Each point is reached from the start by the listed moves, each made 0, 1 or 2 times, or once backwards (-1), plus a little noise. Is the number of moves made odd or even? Then give how often each move was made.
(in the rows, 128 means zero)

Moves:
(1): [163 163 117 157 126]
(2): [109 159 157 122 133]
Start: [ 89 145  98 111 149]
Points:
[ 87 243 145 129 158] => odd (1, 2)
[ 71 176 127 105 154] => odd (0, 1)
[159 216  76 169 146] => even (2, 0)
[ 34 142 138  76 157] => even (-1, 1)

Moves:
(1): [147 140 120 143 119 123 134 130 131 111 130 135]
(2): [121 154 117 124 118 119 133 138 128 125 130 116]
(3): [127 137 146 125 123 125 113 125 124 121 139 129]
(4): [111 130 133 159 125 138 143 107 130 130 139 126]
(5): [122 130 118 130 148 130 121 125 128 129 139 147]
(6): [140 137 128 118 129 162 128 122 119 133 134 125]
(7): [128 138 141 123 142 126 144 112 135 126 116 134]
(8): [121 128 137 130 140 124 149 147 131 119 141 118]
(9): [137 134 138 127 127 133 143 125 181 137 147 127]
Start: [148 117 129 112 132 121 121 134 134 117 130 134]
Points:
[171 217  86 147 132 142 178  81 148  96 118 157] => odd (2, 2, -1, 1, 1, 1, 2, -1, 0)
[143 133 178 141  84 129 112 125 173 115 182 107] => even (0, 0, 2, 1, -1, 0, -1, 0, 1)
[179 164 159 106 133  53 105 127 102  49  97 173] => odd (2, 0, 2, -1, 0, -1, 2, 0, -1)
[130 224 138 161 108 150 126  66 126  96 173 145] => odd (1, 2, 2, 2, 1, 1, 1, -1, 0)
[225 142 183  72 174 183 231 143 249 115 148 117] => odd (1, -1, -1, -1, -1, 2, 2, 2, 2)
[111 119 126 128 194 146 160  90 196 152 156 166] => odd (-1, 0, -1, 1, 2, 0, 1, 0, 1)

Moves:
(1): [146 122 128 129 138 124 137 118 126 140 128 131 123 138 132 137 115 135
 134 127 122 144 121]
(2): [128 146 116 123 125 131 122 134 123 130 119 132 131 134 125 135 122 113
 123 120 125 122 130]
(3): [136 128 148 139 129 127 140 134 133 131 131 139 135 124 120 135 129 127
 127 115 128 119 122]
(4): [137 128 112 144 121 122 131 126 136 125 129 126 138 133 135 125 139 130
 123 118 122 130 129]
(5): [129 128 132 128 145 134 124 125 141 116 125 132 127 139 135 127 129 131
 125 125 137 124 124]
(6): [131 124 123 128 130 152 139 138 130 140 131 126 120 128 116 112 126 131
 131 131 139 125 122]
(7): [127 128 128 121 128 120 146 118 133 121 138 129 128 119 129 134 124 127
 128 129 132 115 134]
(8): [129 129 119 121 135 125 126 150 132 120 137 127 134 132 129 126 138 134
 127 132 127 128 133]
(9): [147 125 128 115 114 115 116 121 149 136 129 136 122 128 124 116 128 124
 132 123 140 119 137]
(10): [117 123 122 140 136 123 126 132 129 147 121 125 126 124 138 127 129 124
 141 132 126 126 128]
(11): [129 132 130 130 126 135 118 124 128 137 151 133 126 127 130 129 130 128
 126 128 116 123 132]
(12): [120 124 119 131 129 125 128 127 130 124 128 149 121 125 112 133 124 136
 133 124 132 134 125]
(13): [128 128 123 124 126 133 132 127 129 130 129 135 146 124 135 132 124 134
 129 129 126 131 126]
(14): [121 121 127 126 121 131 132 126 126 132 131 125 128 146 126 135 132 130
 132 125 120 123 127]
(15): [129 127 138 127 118 132 127 138 133 124 123 140 109 135 141 130 116 129
 134 134 120 117 125]
(16): [130 128 123 131 120 132 124 135 130 135 128 113 121 121 130 155 130 131
 132 135 139 126 132]
(17): [131 125 126 124 136 136 129 116 124 131 116 134 125 121 134 129 145 131
 126 123 123 117 135]
(18): [136 135 131 131 124 124 129 125 124 125 122 120 138 132 128 120 115 153
 127 126 122 125 144]
(19): [135 135 135 135 126 132 126 129 123 117 130 121 127 129 128 135 135 131
 151 124 122 131 138]
(20): [132 138 137 132 131 126 139 125 131 128 124 135 135 134 124 130 130 128
 133 153 119 130 136]
Start: [124 139 130 117 133 113 123 144 128 112 122 121 118 116 123 119 131 127
 131 140 132 116 136]
Points:
[206 176 121  92 169 125 100 126 165 168 109 116 102 180 105 130 119 166
 179 136 141  88 202] => even (2, 2, 0, -1, 2, 1, 0, 1, 2, 1, 1, 0, -1, 1, -1, 1, 1, 2, 1, 1)
[147 118 114 130 122 101 168 186 214 136 208 233 112 113 139  96 140 119
 123 114 111  40 117] => even (0, 0, 2, 2, 0, 1, 2, 2, 1, 1, 2, 1, 1, 0, 2, -1, 0, -1, -1, 0)
[185 141 244 141 115 105 139 110 128 121 108 217  92 140 118 139 134 184
 214 151  38  92 183] => even (1, -1, 2, -1, -1, -1, -1, 0, 1, 0, 1, 1, 0, 1, 2, -1, 2, 1, 2, 2)
[199 108 129 120 112   7 149 149 181 122 119 127  75 128 178 124 107 170
 209 148 110  94 190] => even (2, -1, 0, 1, -1, -1, 2, 2, 2, 2, -1, 0, -1, 0, 2, 0, 0, 1, 1, 0)
[173 172 148 150 200 130  93  89 126 153 120 188 170 126 157 150 117 112
 135  44  91 130 116] => even (2, 2, 2, 0, 2, -1, -1, -1, 0, 1, 2, 0, 2, -1, -1, -1, 1, 0, 1, -1)
[161 137 128 169 200  97 171 129 151  85 163 174 122 110 165  96 154 218
 128 114  68  70 182] => odd (1, -1, 1, 2, 1, 0, 2, 2, -1, 1, 2, 1, -1, -1, 1, -1, 2, 2, 0, 0)

Moves:
(1): [149 136 129 135 135 116 126 128 122 128 141 143 118 144 132 133 125 131
 133 134 137 126 125 120]
(2): [122 142 123 134 134 126 122 137 129 131 127 123 123 119 128 121 129 130
 129 132 137 124 117 140]
(3): [129 130 141 134 123 135 129 138 123 127 119 132 106 128 130 128 120 124
 138 129 135 139 120 129]
(4): [129 126 122 138 117 131 127 130 130 131 134 130 131 140 128 127 140 132
 129 131 139 125 121 122]
(5): [128 128 138 130 138 128 130 132 129 127 133 124 121 135 126 122 127 132
 138 122 131 131 127 127]
(6): [125 127 129 132 129 131 122 126 135 131 128 116 138 123 147 128 117 134
 126 125 135 124 129 123]
(7): [136 122 118 129 128 136 151 128 125 134 121 127 136 133 122 126 125 125
 131 127 126 130 118 139]
(8): [129 126 134 132 127 125 129 144 126 131 134 126 126 121 132 128 126 130
 130 121 127 126 135 125]
(9): [126 122 138 128 122 114 138 123 142 124 121 129 132 136 132 127 124 133
 128 136 124 133 130 131]
(10): [129 133 137 127 132 122 134 117 127 141 122 127 116 139 133 132 138 128
 129 121 134 133 133 130]
(11): [128 129 123 120 126 130 130 127 130 126 135 130 116 119 116 130 120 132
 135 139 125 116 141 127]
(12): [123 128 131 144 138 146 127 138 133 123 124 134 129 135 132 122 120 125
 126 120 132 135 142 137]
(13): [124 140 141 130 123 127 131 121 123 129 130 130 132 124 123 129 133 127
 136 135 125 131 129 123]
(14): [120 134 128 130 121 126 131 133 120 122 129 130 128 143 119 128 121 130
 134 123 131 119 124 129]
(15): [106 133 121 131 132 117 134 119 120 131 136 132 133 119 142 120 136 119
 123 130 145 133 116 127]
(16): [124 128 126 132 129 126 128 128 131 123 134 127 125 129 131 149 134 128
 133 132 129 132 124 130]
(17): [122 144 126 127 126 133 130 131 131 125 130 131 119 130 136 129 137 130
 127 136 123 123 127 117]
(18): [131 121 133 135 131 131 135 125 122 135 129 133 119 131 129 128 125 148
 120 125 127 133 114 132]
(19): [124 128 122 122 132 130 126 133 125 136 126 134 129 132 127 129 130 131
 132 135 130 129 124 126]
(20): [133 120 131 123 131 128 132 130 120 129 133 119 128 134 122 127 125 124
 119 135 129 128 131 133]
(21): [133 137 125 116 123 134 125 132 133 128 138 138 134 128 132 136 133 134
 120 124 138 132 129 129]
(22): [130 133 113 126 123 127 129 126 129 131 132 125 132 137 120 128 131 124
 122 128 126 145 131 126]
(23): [130 130 131 130 129 127 133 121 121 119 113 128 128 132 133 134 135 138
 131 129 133 134 144 122]
(24): [132 125 128 125 117 133 122 130 124 123 134 126 133 129 140 124 133 129
 134 126 117 136 131 140]
Start: [130 118 134 106 116 125 124 141 132 134 135 123 142 127 123 122 123 124
 136 131 123 140 122 128]
Points:
[109  62 204 128 126  73 148 133 103 113 127 139 145 122 177 149 153 175
 163 140  85 232 134 135] => even (0, -1, 0, -1, 1, -1, -1, 2, 2, -1, -1, 0, 1, -1, 1, 2, -1, 2, 2, 0, -1, 0, 2, 2)
[145 126 209 130  95 117 134 227 113  84 120 145  73 175 137 139  84 192
 242 156 124 148 144 143] => odd (1, 1, 2, 0, 2, 0, 0, 2, 2, -1, 1, 0, 0, 2, -1, 1, 0, 0, 2, 0, 0, -1, 2, 2)
[ 64 249 106 146  89 137 210 158  92 169 150 184  72 158 128 165 172 174
 163 161 221 194  26 120] => even (0, 2, 2, 1, 0, 0, 2, 1, 0, 1, 1, 0, 2, 2, 2, 2, 2, 2, 1, -1, 2, 2, 1, -1)
[ 87 203  86 116 138 208  91 166 175 166 113 140 103 118 193 146 165 131
 107 116 177 181 120 158] => even (-1, 2, 1, 0, -1, 1, 0, -1, -1, 2, 0, 2, -1, -1, 0, 1, 2, 0, 1, -1, 2, 1, 0, 0)
[ 90 147 210 100 152  76 141 142  69 143 157 154 112 159 164 131 111 161
 152 124 203 149  79  70] => even (1, -1, 1, -1, 2, 1, -1, 1, 0, 0, -1, -1, 1, 2, 2, 0, 0, 1, 2, 1, 1, -1, 1, -1)
[129 134 225 186 126 124 125 145 139 121  58 148  80 213 209 179  79 207
 172  95 162 214 134 168] => odd (1, 1, 2, -1, -1, 2, -1, 0, 2, 2, -1, 2, 0, 2, -1, 2, -1, 2, 1, -1, 0, 0, 2, 1)
[121 130 109  96 121 142 146 162 123 186 174 145 154 130 156  76 135  95
 119  94 179 233 108 165] => even (0, 0, 1, 0, 1, 0, 1, 1, 0, 1, 0, 1, 0, -1, 2, -1, -1, 0, 1, 0, 2, 2, -1, 1)
[ 82 140 140 102 103 100 143  66 167 173 144 120 163  90 133 152 170 143
 130 174 180 116 129 129] => even (-1, 1, -1, 2, -1, 1, 0, -1, 1, 2, 2, 0, 2, -1, 1, 1, -1, 0, 0, 0, 1, -1, 0, -1)

Moves:
(1): [135 125 122 131 131 134 116 118 124 120 118 126 118 127 127 134 121 120
 124 128 126 135 135 126]
(2): [128 140 140 135 126 121 135 121 128 137 138 132 128 135 125 137 133 128
 129 130 127 137 134 129]
(3): [130 135 140 128 133 133 142 141 127 117 131 127 130 116 120 121 123 121
 122 132 130 117 132 124]
(4): [122 126 123 137 124 139 134 127 129 126 121 135 122 125 135 123 129 122
 120 131 123 122 119 126]
(5): [126 134 116 127 143 124 139 120 130 119 114 123 131 126 120 133 135 131
 124 122 115 123 125 125]
(6): [136 137 134 120 130 134 126 127 130 126 120 137 132 128 134 140 131 115
 140 128 123 136 124 139]
(7): [128 126 124 131 121 127 138 120 126 128 133 126 140 128 130 141 123 129
 123 132 121 123 135 133]
(8): [138 133 117 133 125 135 127 134 124 137 130 123 120 135 124 136 125 124
 127 123 127 130 124 128]
(9): [128 123 134 120 137 129 131 133 139 127 137 127 129 136 127 125 122 132
 125 139 117 124 112 132]
(10): [128 124 125 141 131 117 128 113 125 129 124 134 122 129 144 118 118 123
 130 122 134 118 128 133]
(11): [118 131 121 132 131 137 121 113 125 133 148 127 122 116 127 135 129 121
 133 129 120 120 132 140]
(12): [132 135 127 133 120 116 123 127 121 135 120 131 130 127 117 124 130 123
 129 134 135 135 127 126]
(13): [126 127 126 128 140 137 124 129 133 118 136 129 142 128 119 128 124 136
 129 123 125 117 115 124]
(14): [136 127 133 121 124 120 143 127 113 124 132 123 124 134 126 124 140 131
 131 136 131 121 120 117]
(15): [121 125 132 120 141 129 119 140 121 127 118 118 131 126 143 127 128 135
 126 129 132 127 118 115]
(16): [128 118 126 128 135 128 119 131 132 145 124 131 127 136 122 146 131 134
 135 134 125 117 138 120]
(17): [146 128 132 142 126 117 133 124 132 126 128 128 131 125 136 131 148 125
 114 123 119 116 120 136]
(18): [129 120 139 127 127 125 135 135 111 138 125 128 129 133 120 134 132 132
 137 128 129 137 125 130]
(19): [134 126 115 140 127 134 136 132 129 127 132 124 126 128 127 127 130 136
 137 138 129 138 124 129]
(20): [119 130 129 129 114 127 132 121 131 136 133 107 123 133 118 126 121 123
 123 126 144 121 129 133]
(21): [140 128 129 119 120 128 129 121 131 127 120 132 120 112 123 131 133 141
 125 124 130 124 119 125]
(22): [128 121 120 136 129 122 130 137 133 128 145 128 121 125 123 131 122 112
 131 125 138 132 114 123]
(23): [121 120 135 124 141 138 130 123 132 139 136 134 142 131 131 126 128 124
 119 129 135 128 143 130]
(24): [126 125 131 120 124 121 130 128 127 121 129 139 124 131 128 134 131 124
 117 133 133 119 129 140]
Start: [129 121 138 122 131 140 132 128 133 116 121 125 136 137 111 137 130 126
 137 109 108 139 130 129]
Points:
[111 150 134 197 152  87 187  83 134 136 188  72 172 111 139 118 118 118
 107 105 137 106 128 127] => odd (-1, 2, 1, -1, 1, -1, 2, 0, 0, 2, 1, 1, 0, 0, 2, -1, 1, -1, 1, 1, 0, 1, 1, -1)
[116 157 151 124 134 147 148   7 117 158 145  94 176 116 123 215 138 166
 184  62  94  95 126 179] => even (-1, 2, -1, -1, 1, 2, 2, 0, -1, 2, 2, -1, 2, 0, 1, 0, 0, 1, 0, 2, 2, -1, 0, -1)
[112 143  85 138 152 188 139 107 109  10 161 156 155  79 119 149  74  75
 144 124  85  85 139 174] => even (1, -1, 2, 0, 0, 1, 2, 0, -1, 1, 2, 0, 2, 0, 0, -1, -1, -1, 1, -1, -1, 0, -1, 2)
[115 110 112 134 117 141 148  37 161 121 206 102 154 108 118 102 130 129
  99  89  93  52 101 165] => even (-1, -1, -1, 0, 0, -1, 1, 0, 1, 1, 2, 0, 1, 1, -1, -1, 1, -1, -1, 1, 1, 0, 1, -1)
[199  95  60 124 149 152 155 140 143  57 147  99 113 132  39 171 121 167
 141 141  54 147  60 103] => even (2, -1, 0, -1, 1, -1, 1, 1, 2, -1, 0, 0, 1, 1, -1, 0, 0, 0, 2, -1, 1, 1, -1, 0)
[162 151 171 112 153 208 165 113 157  72 192  51 128  95  62 121 148 129
  93 105  67  56  57 148] => even (1, 0, 2, 0, 0, 0, -1, 1, 2, -1, 2, -1, 2, 1, 0, -1, 2, 0, 0, 2, 1, -1, 0, -1)
[130 171 184 127 131 132 166 163 131 180 120  72 173 175  67 201 117  68
 152 108 139 214 160 137] => even (0, 2, 1, -1, 1, 2, 1, 1, 0, -1, -1, 1, -1, -1, 1, 0, 0, 1, 0, 2, -1, 1, 1, -1)
[160 132 127 180 114 103 141  94 101  90  85 138  75 122 129 148 122  74
 164 143 157 155  30 115] => odd (2, 2, 0, 2, 0, 2, 0, -1, 0, 2, 0, 2, 1, 1, 2, 0, 0, 0, 2, 1, 1, 2, -1, 1)
[146  79 192 111 146 139 132 135 131 140  80 133 129 128 142 164 153  99
  67  45 176  83  78 152] => even (0, 0, 0, 1, 0, 1, -1, 1, -1, 1, -1, -1, 1, -1, 2, 0, 2, 2, -1, 2, 2, 1, 2, 2)
[212 126 160  90 136 131 170 163 121 119 144 134 129 185 168 144 151 166
 193 139 100 187  32 132] => even (-1, 1, -1, -1, -1, 2, 0, 2, 2, 1, -1, -1, 0, 2, 1, -1, 0, 0, 2, -1, 1, 0, 0, 0)

Moves:
(1): [138 125 130 119 107 132 122 117 122 133 119 133 129 133 132 142 117 132
 136 127 141 118 138 118 124 125 140]
(2): [130 128 123 117 121 138 125 133 131 126 117 130 128 128 138 133 122 126
 116 124 122 115 126 125 122 122 137]
(3): [121 123 120 127 116 145 114 121 132 131 132 128 131 117 126 122 130 119
 118 124 129 125 121 121 113 138 130]
(4): [135 134 126 134 134 125 124 132 136 125 133 124 125 137 125 133 124 116
 119 130 125 119 122 137 131 138 135]
(5): [125 126 129 142 137 134 122 128 127 120 116 117 118 125 133 126 131 134
 132 123 116 131 125 123 112 126 135]
(6): [132 122 131 128 131 127 118 122 132 124 131 127 125 126 125 127 130 127
 124 128 116 136 129 122 126 127 131]
(7): [117 127 125 136 146 118 116 120 136 125 123 122 117 120 131 110 131 137
 125 131 113 124 123 114 134 130 128]
(8): [122 140 136 126 128 120 128 116 130 124 122 123 123 127 131 134 133 125
 134 134 137 129 131 138 139 127 119]
(9): [126 126 125 133 143 135 127 133 147 122 144 123 112 122 123 121 133 134
 134 133 122 140 127 128 121 128 130]
(10): [125 120 132 130 142 135 131 130 132 135 121 116 127 124 112 125 124 124
 131 133 133 141 132 121 128 126 128]
(11): [130 129 120 134 121 136 131 124 129 113 123 129 125 120 142 135 124 125
 128 138 133 130 143 114 124 131 128]
(12): [131 129 136 130 128 124 135 130 132 131 125 122 132 123 128 134 135 129
 131 132 127 120 126 133 132 124 113]
(13): [128 126 136 123 135 120 124 128 127 118 122 121 130 123 124 121 130 129
 145 134 129 134 117 129 130 119 126]
(14): [130 125 123 129 130 133 130 120 123 128 137 131 118 115 124 119 131 139
 126 123 123 129 126 126 136 141 121]
(15): [147 128 129 134 134 125 132 139 139 131 139 138 123 135 109 123 136 112
 115 125 129 121 124 138 133 127 140]
(16): [123 130 125 129 134 124 132 121 126 129 133 125 137 109 124 130 136 138
 124 126 135 139 114 117 120 122 121]
(17): [128 122 135 128 125 130 133 129 124 140 135 121 122 121 138 129 128 130
 121 123 132 128 132 134 126 139 139]
(18): [130 118 125 127 128 133 123 125 124 137 132 136 132 131 131 119 120 128
 124 117 135 126 127 127 121 124 125]
(19): [137 134 119 129 126 132 128 130 126 137 138 128 134 136 134 117 127 134
 124 128 128 136 125 132 119 133 129]
(20): [137 115 114 130 125 131 146 122 138 125 131 130 124 128 127 128 129 123
 130 111 121 129 124 113 127 119 139]
(21): [105 131 147 125 127 132 141 124 127 129 127 118 131 139 129 128 124 135
 135 136 138 137 122 124 140 118 101]
(22): [131 127 122 124 137 126 119 125 120 122 126 113 113 123 150 132 149 131
 133 123 130 128 130 117 130 141 126]
(23): [124 110 125 122 116 126 121 137 140 120 113 119 126 132 127 126 128 138
 126 126 137 130 134 126 119 124 125]
(24): [125 142 142 130 123 122 123 133 133 124 120 124 126 123 134 141 122 122
 134 124 131 126 138 123 139 131 130]
Start: [125 132 140 114 128 116 117 135 123 116 142 136 112 115 113 116 135 133
 126 115 128 139 144 141 134 138 140]
Points:
[ 74 173 158 121 156 138  64 146 134  62 128  45  85 133 214  99 133 142
 174 178 145 159 143  98 127 181  97] => even (0, 0, 1, 2, 0, -1, 1, -1, 1, 0, 2, 0, 2, -1, -1, -1, 0, 0, 2, -1, 2, 2, 0, 1)
[ 81  77 122 118 111 155  94  99 152 101 121  43  96  92 200 130 121 179
 149 106 221 179 157   7  72 153 116] => odd (2, -1, 1, 2, 0, -1, 1, -1, 1, 1, 2, 0, 0, -1, -1, 2, 1, 2, 1, 1, 2, 2, 2, 1)
[ 79 182 217 156 201  77 199  99 200 163 211  77  66 113  93  95 135 156
 157 129 107 209 149 140 233 130 105] => odd (0, -1, -1, 0, -1, 1, 2, 2, 2, 1, -1, 1, -1, 0, 0, 0, 2, -1, 2, 2, 2, -1, -1, 2)
[ 83 158 180 140  82 179 143  83 131  77 170 135  98  73 137  95 112 129
 195 115 150 189 149 112 145 138  83] => odd (0, -1, 2, -1, 1, 0, -1, 1, 1, -1, 2, 0, 2, 2, 0, -1, 0, 1, 1, 1, 2, -1, -1, 2)

Moves:
(1): [135 122 126 109 134 134 130 126 132 123 130 122 137 122 131 129 125 132
 124 127 123 138 130 128 118 125 121]
(2): [132 142 126 140 127 132 123 122 130 123 118 125 136 123 121 110 132 126
 119 129 134 128 133 128 128 131 121]
(3): [129 127 130 121 133 123 134 117 118 138 128 129 131 131 136 136 124 127
 126 120 124 148 127 128 124 131 125]
(4): [122 115 102 134 125 125 104 125 129 139 128 118 125 119 130 133 126 134
 155 134 132 131 141 116 106 117 134]
(5): [130 128 132 119 142 143 135 122 147 133 121 134 138 158 121 131 126 118
 122 125 121 130 124 137 127 124 133]
(6): [130 131 122 116 123 128 123 138 125 130 122 130 128 127 131 136 132 132
 129 125 137 120 121 139 135 118 134]
(7): [133 135 115 142 130 121 144 135 109 139 102 141 135 119 110 136 121 134
 129 121 135 143 125 124 145 133 126]
(8): [129 137 123 136 128 106 114 127 133 125 135 139 128 128 118 145 133 119
 117 130 108 147 125 118 136 132 127]
(9): [125 120 129 116 123 137 125 125 134 119 132 125 122 135 132 137 132 122
 133 133 129 132 129 125 134 124 130]
(10): [127 119 108 128 118 124 127 119 145 138 119 129 137 120 117 136 126 134
 115 126 133 139 133 137 121 122 133]
(11): [129 134 127 136 119 106 128 108 118 110 125 119 129 127 125 145 133 123
 121 132 111 130 130 135 140 128 146]
(12): [129 121 131 119 117 135 127 121 133 123 125 137 127 123 116 133 129 130
 130 122 128 142 127 131 120 126 120]
(13): [129 126 131 137 134 134 131 131 118 134 133 124 124 130 137 143 125 134
 136 122 128 127 128 116 123 120 118]
(14): [140 136 123 136 133 126 135 126 140 139 124 109 125 162 125 121 124 113
 140 124 136 118 127 134 130 132 132]
(15): [136 128 118 118 123 115 122 132 116 129 113 138 117 135 150 130 137 143
 113 143 122 123 135 135 139 107 137]
(16): [130 129 127 132 126 124 134 120 127 137 125 120 124 126 124 130 124 117
 130 124 136 117 113 137 131 118 131]
(17): [120 121 125 127 118 140 134 122 121 122 109 110 102 134 123 130 146 127
 140 134 119 121 143 130 124 138 119]
(18): [117 108 136 128 130 114 130 119 117 123 122 113 117 130 128 132 125 127
 132 133 121 139 122 138 117 136 104]
(19): [120 135 118 121 123 132 119 117 142 129 144 115 131 131 123 137 127 132
 147 128 116 130 130 124 132 112 131]
(20): [124 132 125 120 120 134 123 137 130 123 126 128 131 128 135 114 118 125
 126 144 127 122 137 130 124 137 132]
(21): [116 134 121 121 137 110 139 130 112 118 131 119 119 131 140 132 113 124
 137 129 143 109 131 122 129 130 125]
(22): [128 128 129 116 119 125 131 128 123 132 105 119 129 123 118 120 128 129
 130 118 135 128 135 123 131 126 125]
(23): [116 139 133 113 131 121 141 125 128 117 136 115 138 116 126 129 103 118
 134 116 129 144 152 123 131 115 133]
(24): [132 124 127 117 125 125 134 129 130 132 122 133 138 134 131 135 138 129
 126 131 130 133 128 130 124 120 127]
Start: [124 121 131 116 126 129 123 127 122 139 126 124 127 138 136 139 132 118
 127 135 130 119 131 122 114 140 139]
Points:
[ 85  96  75 102 110 124  69 111 145 150  65  89 112 151  61 133 153 137
 223 155  96 173 172 101  64 138  68] => even (0, 1, -1, 2, 1, 0, 1, 1, -1, -1, -1, 1, -1, 0, 0, -1, 1, 2, 2, 0, 0, 1, 0, 1)
[143  95  76 158 108 137 121  96 163 244  50 102 144 151  33 151 173 123
 179  84 125 194 132  91  76 161  98] => even (0, 0, 1, 1, 0, -1, 1, 1, -1, 1, -1, 0, 0, 1, -1, 0, 1, 0, 1, -1, -1, 2, -1, 1)
[129 122 117  80 152 141  72 101 164 124 142 136 155 151  77 212 160 117
 144  98  37 178 120  59 116 141 154] => even (2, -1, 0, 1, 2, 0, 0, 2, 0, -1, 1, 0, 0, -1, -1, -1, 0, -1, 1, -1, 0, 2, -1, -1)
[153 210  70 141 156   7 195 103  73 151  39 101 191 152 114 135  59  81
  86  89 200 158 168 155 192 111 188] => odd (0, 2, 1, 0, 0, 1, 2, 0, 0, 1, 1, -1, -1, 2, 1, 0, -1, 0, -1, -1, 1, 0, 2, 0)
[109 169  85  63 143 132 175 136 117 206  98 159 192 166 118 245 107 128
 161  90 131 154 117 122 183  38 196] => odd (-1, -1, 1, 0, 2, 2, 2, 0, 0, 0, 0, -1, 1, -1, 0, 1, 0, -1, 2, 0, 0, 0, 1, 2)
